Rows are points. Two turns around zero, p and q, are shown by what they do to some points. Where does a point land after both, in the order given? Backwards means that the second turn is done in reverse. Each puzzle has new turns, and all numbers are rounded.

Turn p:
[-18 -19  49] => [ -8 -10  54]
[ 12 -53  22] => [ 16 -49  28]
[-13  43  -6] => [-14  42 -11]
[-20  -4 -20] => [-23  -7 -15]
[ 40  32 -44] => [ 31  23 -55]
Turn q:
[ 26 -31  17] => [ 32 -26  15]
[-63 -29 -10] => [-12 -19 -66]
[33  7  1] => [14  9 30]
[36 54  1] => [-19  35  52]
[-22 -42 -23] => [ 26  -8 -45]
[-10  40  15] => [-40   8  15]
Where do these land?
p, then q: [ 9 19 33] => [-19  -6  34]
p, then q: [ 8 30 16] => [-20  12  26]
p, then q backwards: [-13   2  36] => [27 25 12]
q, then p: [-32  19 -69] => [-17  52 -56]
p, then q: [ 17 -31  33] => [ 20 -38  23]
q, then p: [ 11 -39 -49] => [ 46  14 -42]

Turn p:
[ 16 -87 -32  -4 -20  50] => [  20  -30  -17 -101   -7    3]
[ 15  52  18 -25  -3 -39] => [-47   6  16  51   2 -15]
[31 33 45 14 13 10] => [  9  23  37  23   3 -45]
[  8 -40 -18 -33 -33   1] => [-28 -34  -7 -43 -15  10]
[-15   6   3  16  -3 -52] => [  1 -29 -16  46   5   7]
[-61   8  20   2  46   7] => [35 23 27 25 17 54]
[-22 -12 -18  -2 -47   7] => [ -5 -14 -22 -15 -44  18]
[ 27  39 -17  32  48  16] => [ 16  54 -16  13  39 -31]
Turn q:
[ 37  -2  -8 -26 -10  14] => [ 11  37 -16 -26   1   0]
[-36  39 -35 -15   8 -16] => [  1   5   2  45 -17 -47]
[-23  32 -31  15 -16   3] => [ 31   0  14  37 -13 -17]
[  6 -48  19 -26 -24  17] => [  3 -11 -47 -36  -6  24]
[ 10  15 -29  68   8 -66] => [ 19 -32  76   0  36 -41]
[ 3 47 18 88 36 -7] => [-10  -8  93  38  24  27]
[ 26 -38  59 -44   3   2] => [-45   4 -33 -58 -14  28]
[-24  -2  14 -30 -23  30] => [  3   1 -38   9 -36  18]
[  1 -44  -6 -30  18  24] => [-13   4 -53  -8  24   9]
Where do these land?
q, then p: [ 18  -1  15   1 -19 -41] => [-28 -28  30  -1  -6  11]
q, then p: [-20 -17 -22   1  35  -2] => [ 27  -3 -20  10  31  15]
q, then p backwards: [ 54 -60 -23  18   9  80] => [-45 -20 -64  13  84  10]
q, then p: [35 -1  9 46  3 29] => [ 13  39  43 -16  10 -19]
q, then p: [-14  14  42 -29  15  -6] => [  5  -2  -8   6 -42  36]
q, then p: [-56   4 -21   3 -39 -18] => [  7 -56 -31 -15  -6 -32]
p, then q: [-18  61   1 -40  -4 -43] => [ 16 -44  25  60  -7  32]
